Each row of a before or after table is a point. One or more steps were done to the points. Then noise was added and the rows were shuffled. The steps act on columns, c1 being the first. Name the steps. A step turns or swaps two columns, mirrors them in a line or flattens them onto one, adds a multiple of one to another, or multiplies or shifts one. Angles are multiples of 10 degrees, from the lower column toward the higher: turns from -170 to 170, lines from 10 to 170 but not 90. Use the fewest steps. Two steps may share a column if one is a turn and the other turns, adds or multiplies; they go together, in the order done. Otherwise the lowest column goes first.

Before:
[[ 29  -4  62]
 [ 31  19  21]
 [ 29  28  30]
 [ 12  50  50]
 [ 12   1 -42]
 [-52   4  41]
 [  9  14  10]
 [ -7  18  46]
 [ 26  -2  29]
 [ -3  84  25]]
After:
[[-20   3   7]
 [ -8  41 -10]
 [ -2  36 -19]
 [-75  40 -15]
 [-30 -42   1]
 [ 16  24  23]
 [-38  35   9]
 [ 15  22 -12]
 [ -6  14 -30]
 [  4  12 -82]]
Steps: turn c1 and c2 by 60 degrees; shift c3 by -40

Before, 12 rows:
[[ 14 -22  13 -12 -27 -22]
 [-50 -13  37  -2 -14 -46]
 [-23 -49  38 -15  36   8]
 [ 12  13 -28  47  14 -34]
 [-23  19  42 -14  -9  13]
 [ -4 -45  13  24 -17  15]
 [ -3  -4 -13   9  -5 -15]
 [ 23  -4  33 -14 -27  16]
 [-27  17  29 -25  48  26]
 [  9 -21 -28  12  13 -14]
 [-23 -45  43  13  46   7]
 [-24  19  27  31 -12 -45]]
After, 12 rows:
[[ 18 -36  31 -22  26  73]
 [-24 -22 -21 -43   9  55]
 [ 39   9 -10  23  17 -26]
 [-15   3   0  -9   8  34]
 [  8  45  10 -15  27   3]
 [ 34 -14  37  14   2 -38]
 [ 31  45  34  -5 -41  19]
 [ 17  -3  59  12  12  97]
 [-26  17 -16 -15  -6  45]
 [ 19  -7  35   0 -53 -61]
 [ 18  15  -6  24  18  56]
 [ 35  48  37 -34 -33  17]]
Steps: turn c1 and c3 by -70 degrees; turn c2 and c6 by -160 degrees; multiply c6 by 2; turn c4 and c5 by 150 degrees

Before:
[[ 59   2  70  23 -13   2 -19  11]
 [-14   4  67  36 -20 -33 -20  31]
 [-12 -16  46  26 -22 -42   6 -35]
 [-20  30  39  -5 -41 -34 -25 -13]
 [  9 -14  58  -7  24  11  50  28]
 [ -8 -29  46 -53 -26  -6 -31 -10]
 [ 15 -29  22  12 -34 -12  25  26]
 [ -8  -7  67  11   5  86   4 -16]
 [ 12 -60 -75  18  57  -2  16 -45]
 [ 35  20  55  13 -34 -34  10  28]]
After, 10 rows:
[[-26  27  -8 -40 -49 -36  13 -15]
 [ 34  22  12 -56 -17 -26  29  30]
 [ -3 -29 -51 -45 -38  -2 -10  -9]
 [  6  -8  -9 -58  48   7  23  30]
 [ 13 -62  17  78  62  -3 -27 -47]
 [ 13 -23  20 -25  -8  -9  45  26]
 [ -4  -8  14 -68   5  87   2 -16]
 [-10 -19  28 -43 -13 -44  16 -36]
 [-15   3  40 -63 -27 -39  -3  34]
 [ 65   4  21 -71 -21  -3  -1  12]]
Steps: turn c3 and c4 by -90 degrees; turn c5 and c7 by -40 degrees

Before:
[[-48 -27  38  18   7 -19  57  19  20]
 [  4  30  21 -12 -32  -1 -10 -58   2]
 [-18 -44  32  11 -25   9   9 -36 -29]
 [  2  18 -31 -11   4  37 -24 -40 -21]
 [-22  26  14 -17  45  75   9  26 -38]
 [-14  26  28  -6  48  20 -25  24 -28]
 [-15   4  30   0  36  -2  33  -5 -26]
 [  4   9 -14 -23 -41 -11 -12 -22 -36]]
After:
[[-14  26  29   0  71  24  24  -4   4]
 [  2  22 -30 -12  10  21 -62 -41  16]
 [-47 -21  37  21  14  24  63  17 -25]
 [  4   0  17  -9 -63  -7  -6 -58  30]
 [-16  33  32  12 -52  19  -7 -36 -42]
 [-15  28  28  -6  98  -1 -44  23  26]
 [  3  36 -13 -21 -82 -22   4 -23   8]
 [-22  42  15 -15  89  84 -86  24  25]]
Steps: turn c2 and c9 by 90 degrees; multiply c5 by 2; multiply c6 by 1.6; turn c6 and c7 by -50 degrees
